Every row gives one point. The window is the flat piece filled in between its corners: a triangle in 3 columns, a solid with four corners in 4, and so on. A path goes straight from each point to the next, and from the last back to the first. After which points does the path pass through the window?

Window (4 x 4):
[[ 2.0  0.1  2.9  3.9]
 [-3.0 -5.2  1.8  3.6]
 [-3.6 -2.1  8.3  4.4]
 [ 1.1 10.3 -2.5  1.7]]
Path:
(1): [ 0.1 -2.3  2.9 -0.3]
(2): [-1.5 -1.7  1.7  9.2]
(3): [-1.1  4.6  1.6  5.2]
(4): [-0.6  4.0  2.9  0.0]
(5): [-1.3  1.2  7.9 -1.4]
(6): [-3.1 -0.7  3.5  8.3]
(7): [-1.8 -1.5  6.5 10.3]
(8): [-2.2 -1.2  6.3  1.9]
(9): [ 1.3  1.5 -3.6 -0.6]
(10): [-0.8  3.4 -4.6  7.0]
(11): [ 1.7  9.1 -1.2  6.2]
(12): [ 0.4  9.1  1.0 -3.8]
Through the window after points: 1, 3, 5, 7

Window, 8 rows:
[[ -1.2  -6.5   1.6   3.5   0.3  -0.4   1.2  -2.3]
 [  0.1  -3.7   4.7  -5.7  -3.5  -0.1  -1.3   0.4]
 [  8.1   7.1   4.0   1.2   3.2  -0.5 -14.1   0.7]
 [ -2.3  -0.7  -3.8  -3.3  -0.8   4.1  10.5   3.7]
 [ -4.9  -0.9   5.4   1.6  -4.4   3.9  10.5   4.6]
 [  0.0  -3.5   0.7   1.7  -6.7  -8.2   3.0   1.2]
 [ -1.4   8.8   4.2  -2.2   7.1  -3.3 -12.7  -0.5]
 [ -4.8  -3.5  -1.6   1.6 -11.2   1.5   5.9  -3.2]]
Path:
(1): [-4.4 -4.5 -2.8  2.2 -8.7  1.8 -0.6  5.2]
(2): [-2.9 -1.1  0.4 -0.5 -6.1  1.0  6.3 -3.5]
(3): [ 0.6  1.9  0.3 -2.5 -0.9  3.6  9.3 -0.4]
(4): [-6.2 -5.4 -3.9 -0.6 -2.1  1.2  3.2  8.3]
(5): [-1.3 -0.6  1.6 -2.2  0.0 -0.5 -4.2  7.3]
(6): [ 4.2  2.7  5.7 -1.5  1.8 -1.4  3.2 -3.9]
(7): [ 1.7  0.5  1.3 -0.8 -1.0 -0.9 -2.2 -3.9]
(8): [-5.2 -2.5 -3.9  2.0 -5.0 -1.3 -6.6  4.8]
(9): [ 1.6  0.9  3.5  0.2  1.9  0.4 -6.4  4.6]
(10): [ 6.4  5.2  6.7 -3.2  0.8 -1.0  2.8 -4.7]
(11): [ 2.7 -1.0  3.8 -4.4 -3.6 -0.5  8.6 -4.2]
(12): [-3.4 -3.8 -2.5  1.0 -3.7  1.9  0.5  7.4]
Through the window after points: 1, 3

Window, 9 rows:
[[-7.5 -2.6 -0.9  5.3 -1.8 -3.4 -7.9  2.3  0.6]
 [ 6.1  0.8  3.0  4.5 -2.7 -9.5  4.1 -2.5  0.5]
 [ 5.4  0.7 -2.1  6.3  2.1  0.5 -2.0  1.7  0.5]
 [-5.1  0.8 -1.2  3.6  1.0  1.9  5.2  4.9  6.8]
 [ 3.5 -2.6  4.4 -5.8 -5.8 -0.3 -2.4 -5.6 -2.1]
 [-7.6  1.1  5.3 -2.7  4.2  2.6 -6.9 -8.1 -0.1]
 [-2.4  0.5 -8.1 -6.0 -0.6 -6.6  5.5 -7.9  7.6]
 [ 7.5  0.5  6.0 -1.0  5.4 -8.9  5.5  4.1  3.9]
 [ 6.8  6.8 10.1  1.4 -2.0 -0.5 -6.7  4.8 -6.8]]
Path:
(1): [ 1.7  0.8  2.4 -0.5  1.6 -4.4  0.2  0.0 -7.4]
(2): [-0.4  0.9 -0.2 -1.5  2.6 -4.2  5.8 -1.0 -5.9]
(3): [ 5.3  1.5  5.3  2.2 -0.7 -1.7 -4.0 -1.1 10.2]
(4): [ 3.6  1.0  8.0  5.3 -3.6 -4.1 -5.6  1.1  7.6]
(5): [ 2.7  0.9  2.6  3.7  1.5 -3.1  3.9  1.8 -7.7]
(6): [-1.9  0.5 -2.6  0.1  0.0  0.5 -0.3 -0.8 -4.5]
(7): [ 1.6  1.4  1.4  1.8 -4.8  0.3 -3.4 -3.0  6.6]
(8): [ 3.6  0.1  5.6 -1.7 -1.3 -2.8 -4.1 -3.2  4.8]
Through the window after points: none

Window:
[[ -1.8   3.7   6.5  -4.8  -3.7   0.5  -2.2   1.6  -2.3   1.3  -6.0  -3.7]
 [ -1.3   0.0   8.1   5.4   2.8   1.0   0.4   8.0  -7.9  -0.1   8.1   4.9]
 [  2.7   2.0   0.2   1.0  -8.3  10.5  -0.7  -0.9  -0.5   0.6   3.5  -5.0]
 [  0.8  -3.6  -1.3   4.8   2.3   4.6  -6.5  -3.7  12.8  -7.2   0.9  -0.1]
 [ -7.3   9.0   2.8  -6.2   4.6   5.4  -0.5  -1.6   0.5  -1.8  -1.1   1.5]
 [ -5.3   6.1   5.3  -0.4  -1.1   0.8   6.7   4.4   0.0  -8.8   3.3  -1.9]
 [  2.9  -1.3  -8.6  -1.0   3.8   8.4  -0.3   5.1   5.4  -5.1   5.6   1.2]
 [  4.8   9.6  -0.4  -3.1  -2.2  -2.5  -3.9   1.4  -5.4   9.6   4.2   2.2]
 [  6.1  -1.9   4.6  -1.4   5.8  -1.4   5.9  -1.7  -0.1  -6.7   3.5  -4.0]
 [ -4.2   1.7  -1.8 -11.4  -3.7   7.5   5.2  -3.2   9.3   2.5  -1.2  -2.0]
 [ -5.8   3.4  -2.4   3.1  -1.1   6.1   3.6   5.9  -4.9   9.0   3.5  -2.8]
 [ -1.5  -4.3   3.3  -2.4  -6.4  -4.0  -0.7  -6.0  -7.9   1.3  -1.0  -3.8]]
Path:
(1): [-3.5  1.0  1.7 -5.1 -3.4  5.7  0.4 -1.1  3.0  0.0  3.0 -4.0]
(2): [-4.1  2.0  1.4 -2.7  2.0  4.7 -1.7  5.8 -2.6  1.5  9.0 -6.4]
(3): [-0.1  2.5 -0.2  5.5 -5.0  5.5  4.4  0.6 -2.9  4.9 -1.9  2.9]
(4): [ 0.4  1.8  3.0  1.3 -2.6 -1.6  4.6 -6.0 -3.8  0.9 -8.0  4.3]
(5): [-0.9 -1.0  1.6 -3.5 -4.2 -0.9 -3.0 -0.7 -5.2  2.3  5.0 -5.0]
(6): [-4.0  0.8  1.2 -7.1  0.4  2.2 -3.1  0.5  3.2  2.1  2.9 -5.2]
(7): [ 1.4  4.0 -1.5  1.6 -3.7  5.7  5.2 -3.1 -0.6 -3.3 -5.4  1.9]
(8): [ 1.8  3.8 -3.2 -1.6 -1.6  5.4  6.5  0.5  2.8  2.3 -2.9  2.4]
Through the window after points: 2, 4, 8

Window:
[[ -1.4  -3.4   2.1   5.1   0.3   7.3   4.7   3.2   7.0  -6.0  -6.9  -3.1
  -12.0   0.7]
 [ -5.0  -1.2   1.6   2.9   6.9  -3.7   3.3  -0.3  -2.6   0.5   8.0   6.0
   -1.9  -4.8]
 [ -0.8   8.7  -1.1   1.1  -1.1   1.5   0.0  -4.6   0.2  -4.0   9.2   6.2
    2.9  -0.4]
 [  1.3   6.6   1.3  -1.9  -2.7   1.9  -8.9   9.4  -6.9   5.5  -3.9   2.0
   -8.1  -1.9]
 [  5.1   0.6  -2.0   9.2   5.0  -1.4   6.6   4.0   1.4   3.0  -8.8   2.8
    0.9   5.3]
 [  0.1   2.0   5.7  -2.8  -1.7   9.0  -8.5   2.0 -10.7   2.2  -0.5  -0.1
   -3.7  -0.5]
 [ -4.0  -2.7  -0.6  -4.2  -0.9  -7.6  -1.1  -7.8   2.6   6.9   0.3   1.4
    6.1  -6.3]
 [ -5.0   4.9  -0.2  -3.9   6.6   3.3   5.7  -1.7   4.0  -3.5   0.9   6.4
    3.9  -1.1]
 [ -6.2  -0.3  -2.3  -1.6   2.2  -0.9  -1.6   0.2   2.8   8.4   9.2   3.2
    7.2  -2.0]
 [ -4.6   8.5   0.6  -3.4   5.5   3.1   2.0  -5.7   2.4   7.2   2.6  -2.5
   -2.6   2.8]
 [  2.0  -3.7   3.7  -0.3  -6.3   2.7   7.9   1.3   4.1   8.5 -11.5   2.5
   -7.5   4.0]
 [  3.3   4.6   2.1  -1.9   0.4  -1.6   7.4   1.8   1.6  -1.7   3.8  -0.6
    5.0  -1.2]
 [ -4.6   1.8   8.1   3.1   4.8  -2.9   0.6   0.1   5.9   0.5   2.3   4.4
    2.4  -0.3]
 [  6.3   1.7   3.3  -2.6   7.8   6.1 -12.1   5.5  -4.4   3.9   2.7   4.3
  -10.7   1.0]]
Path:
(1): [-4.4  0.0  1.2 -1.5  2.9 -1.8  0.6 -0.6  1.0  0.6  2.5  0.9  0.3  7.7]
(2): [ 1.8  1.5  2.8  1.4  2.6  6.2  3.7 -2.7  2.5  5.9  1.2  4.9  0.0 -9.2]
(3): [-0.4  3.7  0.2  2.7  1.7  4.1  2.6 -0.9  2.7  6.3  2.0  3.2  1.5 -7.2]
(4): [-3.1  2.3  1.9 -1.8  3.2 -1.3  0.4  0.0  1.3  2.6  2.9  1.0  1.1  3.2]
(5): [-2.4 -0.7  0.4 -2.9  1.6 -4.3 -3.3  2.6 -3.6 -1.8 -0.6  2.7 -5.4  9.5]
(6): [ 1.8  4.3  2.4  3.6  2.8  6.6  1.0  3.7  1.0  4.3 -1.1  1.7 -3.8 -5.2]
(7): [ 1.0  4.3  3.0  0.2  0.6  4.8 -0.4 -1.2  2.0  5.9  0.5  1.6 -2.5 -6.6]
(8): [-7.4 -0.6 -0.7 -6.8  0.4 -5.3 -5.1  2.5 -3.1 -0.1  3.7  3.1 -0.2  4.8]
Through the window after points: 3

Window, 14 rows:
[[ -2.6  -3.8   3.7   3.9   2.3  10.9  -0.5   0.3  -4.4  -1.5   4.0   4.0
    8.6  -2.6]
 [  1.4  -4.4   2.7   6.3  -1.5   0.5  -6.1  -5.2   4.1   2.0  -4.4  -4.2
    2.0  -1.4]
 [ -1.7   4.0   2.0  -7.0   3.4  -5.4   0.6  -4.5  -3.9  -9.8  -8.9  -0.9
    5.2   0.9]
 [ -4.0  -6.1  -1.4  -2.9   3.4   0.2   6.3   1.7   2.6  -1.9  -6.7  -7.3
    2.4  -2.4]
 [ -2.8  -1.0  -0.1   0.2   3.2   3.7  -4.1  -1.3   7.3  -0.6   3.8  -2.2
   -1.5  -0.8]
 [  4.8  -3.2  -9.4   0.9   0.5   1.3  -6.4   0.5  -1.5   5.5   4.8  -5.5
    4.9   2.1]
 [  4.5  -6.2   3.9   5.4   5.2  -1.4  -0.6   0.2   6.4   2.8   5.1  -0.2
   -0.4   1.7]
 [  6.1  -0.2   2.3   0.1  -3.3   9.2   2.9   1.6   2.7   4.3  -3.1  -4.0
   -2.3   2.0]
 [ -7.9   3.8   3.2  -4.1 -13.1   3.7  12.3   4.4  -9.6  -2.3  -0.5   8.6
   -6.9   2.8]
 [  3.7  -2.5  -2.2   0.2   1.6   1.0   3.4  -4.0   7.5   4.9   1.0  -2.0
    1.6  -7.0]
 [  0.7   1.8  -5.2   8.3   3.2   3.8   2.1   4.3   5.1   1.4   2.6  -5.4
    7.9  -3.4]
 [ -2.2   3.8   0.2   1.5   0.2  -0.8   8.6  -6.7  -4.3  -2.9   6.0  -6.8
   -4.7  -1.7]
 [  2.5  -2.6   6.3   0.3  -2.0   0.6  -0.8   2.7   5.8   4.1   4.7  -6.5
    1.3  -4.8]
 [  3.4   1.4  -8.0   0.8   6.2   1.8  -9.5   4.7  -2.7  16.6  -5.3  -5.8
    3.1   1.0]]
Path:
(1): [-1.1 -0.1 -0.1  0.8 -1.6  3.8  4.8  0.0  2.0  3.7  2.0 -2.7  2.6  0.2]
(2): [ 2.3 -0.6  1.1 -0.9  0.2  3.6  0.8  3.1 -0.1  0.3  1.0 -1.6 -0.7 -2.7]
(3): [  5.6  -1.9  -1.1   3.9   2.4   5.1  -5.4   0.4   1.4  -1.8  -0.2  -0.2
  -4.6 -10.3]
(4): [-4.3 -0.9  2.7  0.5 -3.4 -1.1  5.3 -3.9  2.1  4.1 -0.3 -5.2  5.2  6.3]
(5): [-0.4 -2.5 -4.5 -6.9  1.5 -0.3  1.0 -5.1 -0.1  9.6  4.3 -5.9  6.7  6.6]
(6): [ 4.4 -0.3 -4.9  5.4  1.9  2.3 -6.3  4.1 -1.0  1.8 -1.7 -3.1  0.7 -3.6]
(7): [ 2.1 -0.4 -2.6  3.4  3.1  1.7 -5.7  2.3 -0.6 -1.6  2.4 -1.4 -0.7 -3.3]
(8): [-1.2 -3.8 -3.5 -4.1 -1.4  3.4  2.0 -4.9  6.5  8.7  2.7 -6.7  6.0  5.7]
Through the window after points: 3, 5, 7

Window (14 x 14):
[[  4.2  -4.4   3.2  -1.0   0.3  -9.8  -2.0   4.2  -4.3   2.0   4.8  -2.1
    1.7  -6.0]
 [ -4.1   1.1   2.8  -1.6  -3.2   3.6  -7.4  -3.9  -2.1   2.5   3.4   1.2
   -3.3  -6.3]
 [  0.9  -7.2  -0.4  -9.7   0.9   9.0  -5.7  -4.1   6.1  -4.2   2.0   2.0
    1.0   1.5]
 [  2.4  -1.8   4.7   0.9   7.3   3.6  -4.7   1.1   4.2  -2.9   6.4   4.4
    0.2  -1.6]
 [ -2.7  -2.4  -0.7   6.2  -6.6  -3.6  -3.5   8.4  -2.7   4.0  -6.7  -1.7
    6.6   2.9]
 [ 12.2  -4.8  -1.7   2.1   4.2   1.8  -3.5   2.2  -2.3   1.4   5.4   2.2
    0.3  -3.4]
 [ -2.4   0.5  -0.9   2.9   9.1  -3.5   8.4  -5.6   7.1   0.3   0.4  13.2
   -3.6  -0.2]
 [  3.5   7.6  -0.1   1.2   3.2  -1.5   4.6  -1.3   5.3  -1.5  -7.9  -3.6
    6.1  -2.2]
 [ -4.0  -2.7   0.3  -4.8   5.8   4.0  -0.9   2.4   0.5   4.1   1.0   6.8
    1.9  -7.6]
 [ -6.1  -0.8   8.8   7.2 -14.8   4.6  -1.2 -10.1  -3.4  -2.3  -7.3   4.4
    7.9  -8.7]
 [ -1.1   5.3  -2.2  -3.9  -5.3  -1.6  -0.9   6.4   5.6  -1.1  -0.2   0.0
    1.9  -8.4]
 [  1.9   5.8  -0.1  -2.4  -3.6  -3.4  -5.3   4.9   1.4  -5.9 -13.0   7.0
    2.2  -0.4]
 [  4.7   4.0   0.1   3.2   4.3   2.4   5.9   2.3  -6.2  -5.4  -0.2   4.5
    3.4   0.1]
 [ -2.6  -1.2   2.7  -0.1   3.4  -0.1   2.8   6.4   3.3   1.8  -2.7   3.4
   -7.2  -4.7]]
Path:
(1): [ 0.1  0.4 -2.7  4.1  2.0  1.9 -1.8 -2.5  0.3 -5.4 -3.0 -1.0 -0.9 -5.4]
(2): [ 0.3  1.0  6.3 -2.4 -2.8  1.3  1.1  1.5  1.3  2.0 -0.6  5.6  4.8 -2.0]
(3): [ 0.1  5.0  5.6 -2.7 -3.6 -0.1 -0.5  1.7  2.4  2.0 -1.2  4.1  1.7 -3.8]
(4): [ 0.1 -1.4 -7.7  6.6  3.0 -3.9 -3.9  4.6 -0.9 -7.9 -7.8  3.0  0.9 -5.0]
(5): [-6.7 -1.6 -0.8  2.5  2.5 -2.0 -3.2 -3.0 -0.8 -7.9 -6.8  1.0 -1.9 -9.6]
(6): [ 0.3  1.8  5.2 -1.9 -5.5  3.1  2.5  1.2  4.1  5.1  0.9  5.8  5.2  1.4]
(7): [ 3.3  3.0  2.0 -2.8 -3.5 -0.5  1.3  2.9  2.3  2.6 -0.5  3.0  2.0 -2.8]
(8): [-1.9 -2.8 -3.3  0.5 -0.5 -0.5 -4.0  1.4 -0.1 -3.5 -2.6 -0.1  1.4 -6.9]
(9): [-6.9 -0.5 -2.5  7.8 -1.7  4.7 -6.7 -6.0 -5.1 -5.7 -4.9 -1.2  4.2 -7.3]
(10): [ 2.0  0.4  8.6 -3.3 -5.7 -0.1  3.5 -1.4  4.3  3.5 -0.6  7.2  1.6 -3.0]
(11): [ 3.1  2.5  5.4  0.6  0.4  2.6  0.1  1.5  1.0  0.7  1.2  3.8  1.3 -0.6]
(12): [ 2.1 -2.1 -1.5  2.2  2.7  0.8 -1.8 -0.7 -0.9 -4.2 -0.9  2.6  2.9 -4.9]
(13): [ -5.1  -6.9   0.8   9.0  -4.2   0.1  -5.1  -4.0  -1.5  -9.3  -5.8   3.6
   3.1 -10.2]
(14): [-1.0  2.4  5.9  1.2 -6.2  3.0  1.5 -2.9 -0.9  2.2 -3.1  3.5  3.8 -3.5]
(15): [ 8.0  1.9  2.0 -9.4 -5.3 -2.4  2.9  1.8  5.9  8.1 -0.3  5.6  4.3 -4.0]
(16): [-2.1 -2.0 -2.7  9.1  4.0  3.6 -6.7  2.9 -3.7 -8.9  2.1 -1.9 -1.6 -6.0]
Through the window after points: 1, 9, 11, 13, 15

Window, 14 rows:
[[  1.2  -2.8  -7.3  10.8   1.4 -10.7  -2.9  -5.3   4.6  -4.5   2.1   1.9
   -6.2   0.5]
 [ 11.5   1.0 -10.0   2.0   7.2   7.9  -4.6   0.0  -6.3  -1.6   4.0  -2.9
   10.0  -4.3]
 [  3.9  -7.6  -1.0   3.7  -0.6  -1.5  -2.3   3.3   8.5  -4.2 -10.8  -1.1
   -7.2  -2.4]
 [ -1.3   0.5  -3.6   6.8   1.7   3.1  -2.4   2.8   6.7   0.5  -5.1  -3.7
    0.1   2.0]
 [ -4.2   4.0  -3.0   5.5  -2.0  -4.3   2.5  -4.2   4.3  -6.5   0.4   3.8
    1.7  -5.7]
 [  0.0  -8.5  -6.0  -2.8  -4.1  -0.1   3.4  -0.2   3.2  -3.3   8.4  -6.3
   -2.8  -1.2]
 [ -1.5   4.2  -3.6  -4.9  -1.9   2.2  -4.8   1.3  -2.7  -2.2  -7.8  -5.5
   -6.6   0.4]
 [ -7.4  -0.4  -2.9   6.7  -4.7   0.8   0.7   0.5  -2.9  -1.2 -10.4  -3.4
    0.7  -5.1]
 [ -4.1  -1.7  -1.5  -4.1   4.4  -0.5  -6.6   3.5  -3.7  -1.6   0.3  -5.3
   -6.6  -2.6]
 [  1.8   4.3  -0.3  -5.3   1.5  -5.4  -7.3   2.9  -4.3 -11.3   3.2  -5.0
   -0.5   2.7]
 [  4.1   3.2   2.2   2.6  -9.2  -4.0  -6.6   0.9  -0.1   1.2  -1.0   1.0
   -4.9  -1.1]
 [ -3.3  -1.9   2.5  -3.9  -5.3  -0.1  -5.8  -7.9   0.2  -2.1   5.8   7.2
    8.3   5.6]
 [ -1.9   2.7   2.1   3.7   5.5  -7.5   0.8  -5.2  -4.3   6.9   1.3   0.8
   -3.4   6.1]
 [ -2.1  -2.6   1.0   2.4  -1.6   2.4   1.3  -7.8   4.3   7.2  -0.4 -10.1
    1.8  -2.2]]
Path:
(1): [ 4.2 -3.0 -8.6 -4.6 -5.4 -7.2 -1.8 -0.4  3.8  3.9 -2.6 -2.0  5.3 -1.6]
(2): [-4.1 -3.1 -0.6  3.9  0.1  2.4  1.5 -1.4  0.4 -6.5  4.9 -3.8 -6.2 -1.0]
(3): [-2.8 -0.3  0.6  5.9  1.2  1.7  0.0 -2.9 -6.7 -7.0  5.9 -5.6 -5.5  1.2]
(4): [ 2.8 -0.6 -2.8 -6.5 -1.3 -6.8 -7.5  1.6  4.9  7.7 -7.2 -0.2  2.3  1.1]
(5): [ 3.5 -1.9 -4.9  0.5 -1.7 -5.4 -5.3 -2.4  3.8  2.8 -3.0 -1.4  1.2 -1.2]
(6): [-2.3  6.7  7.8  6.2 -9.1  2.4 -1.0  1.3 -4.4 -5.4  3.8  0.0 -8.8 -1.3]
(7): [ 2.8 -1.2  2.5  1.6 -3.3  3.9 -2.2 -4.1  4.5 -5.7  2.4 -4.1 -6.1  3.2]
(8): [-0.7 -2.7 -4.4  0.6 -1.5 -4.8 -3.4  0.9 -0.2  2.2 -2.9  1.4  3.8 -3.3]
(9): [ 2.3 -3.1 -7.1 -0.9 -2.6 -2.8 -5.1 -2.1  4.2  4.8 -1.5  0.2  9.9  1.3]
(10): [-1.8 -1.1  1.3  0.9 -1.4  0.6 -2.2 -5.2  0.1 -2.2  2.6 -0.8  0.0  0.7]
(11): [-0.2 -4.1 -1.8  2.4  0.4  0.0 -0.7 -1.8  0.3 -3.4 -1.5 -2.9 -5.1 -1.0]
(12): [ 3.2 -1.2 -5.8 -2.3 -7.9 -3.8 -1.5  4.4  8.8 -1.1  3.1 -1.8  3.4 -2.5]
Through the window after points: 1, 5, 7, 9, 11

Window:
[[ 2.2 -4.9  0.8 -6.1 -2.0 -7.5 -0.5  3.1 -1.3 -4.9 13.2  2.6 -2.7 -0.5]
 [-9.1  7.5 -1.3  0.3  1.2 10.0 -1.3 -5.5  4.4 -4.5  4.9 -3.1 -2.9 -3.5]
 [-1.9 -0.1 -2.8  7.1  6.2  2.6  3.5  3.8 -2.8  1.9  4.8 -3.5 -3.1 -0.8]
 [-5.2  4.8 -5.9 -4.7 -2.3  0.7  2.1 -1.4 -7.1  4.9 -7.7  8.2 -1.4 -2.6]
 [-3.2  9.7  3.7  5.8 -1.0 -3.8  2.7 -3.2  6.0  5.1  3.6  2.4 11.1  0.7]
 [ 3.3  5.5  4.4 -5.2 -5.1 -0.1  1.8 -3.0 -1.1  3.1  2.2 -2.4 -1.3 -0.7]
 [-2.1  1.2 -4.8 -0.7 -5.8  0.2  4.4 -7.4 -0.7  2.1  3.3  2.3 -1.5 -5.9]
 [ 3.4 -0.2  4.4 -0.7 -1.1  6.5 -7.0  6.8  6.4  5.1 -1.4  1.6 12.1  0.3]
 [ 1.2 -7.7  3.8  8.9  1.2 -3.3 -5.6  2.8 -8.2  1.3  4.3  5.5 -2.6 -1.5]
 [ 8.6  2.0 -2.2  0.2  4.5 -1.9  2.0 -3.4 -7.5  2.9 -0.3  8.5 -8.0 -1.2]
 [-2.2  0.0 -2.3 -5.0 -2.8 13.7  0.9  2.5 -5.2 -3.1  6.1  0.2  2.4  2.1]
 [ 5.5  0.9  4.4  5.4 -3.1  6.9  0.1  6.6  2.4 -6.4 -4.3  2.0  5.6 -1.9]
 [-3.6  0.9  3.5  2.5  7.9  3.8  0.4 -8.3  0.2  2.6  1.3 -7.2  6.8  2.1]
 [ 3.5 10.2 -8.9 -0.6 -1.2  1.0 -2.7 -1.2  0.8 -4.1  3.2 -3.5 -3.3  2.4]]
Path:
(1): [-2.3  7.9 -0.7  5.4  3.4 -1.0 -4.6  2.7 -5.4 -3.9 10.1  1.4  1.6 -7.5]
(2): [ 2.4  2.5  1.1 -1.3  1.5  4.9 -3.5 -1.7 -3.5  1.0  2.7 -3.7  5.6 -6.9]
(3): [-3.3  1.1 -2.0  2.3  1.0  0.7  2.3 -1.4  0.4 -0.5  2.7  2.1 -0.9  2.4]
(4): [-0.3  0.6 -1.1  4.3 -2.5  4.6  2.0 -0.9  5.1  6.0  0.4 -0.9 -3.7  9.8]
(5): [  0.5   5.3   2.3  -2.4   3.9   3.7  -1.9  -2.6  -7.3  -2.1   0.3   1.5
   7.7 -10.5]
(6): [ 2.0  4.4 -2.6 -0.5 -3.4  3.9 -1.0  0.1 -7.5 -2.0  3.7 -0.8  5.0 -7.9]
(7): [-1.6  1.7 -1.0 -1.9 -1.3  1.5 -0.5  1.7  1.6  2.4 -0.6  5.8 -1.7  1.6]
(8): [ 0.2 -3.2 -0.8 -0.6 -0.9  1.9  4.9 -3.6  1.2  1.8 -0.2 -0.4 -3.5  3.9]
Through the window after points: none
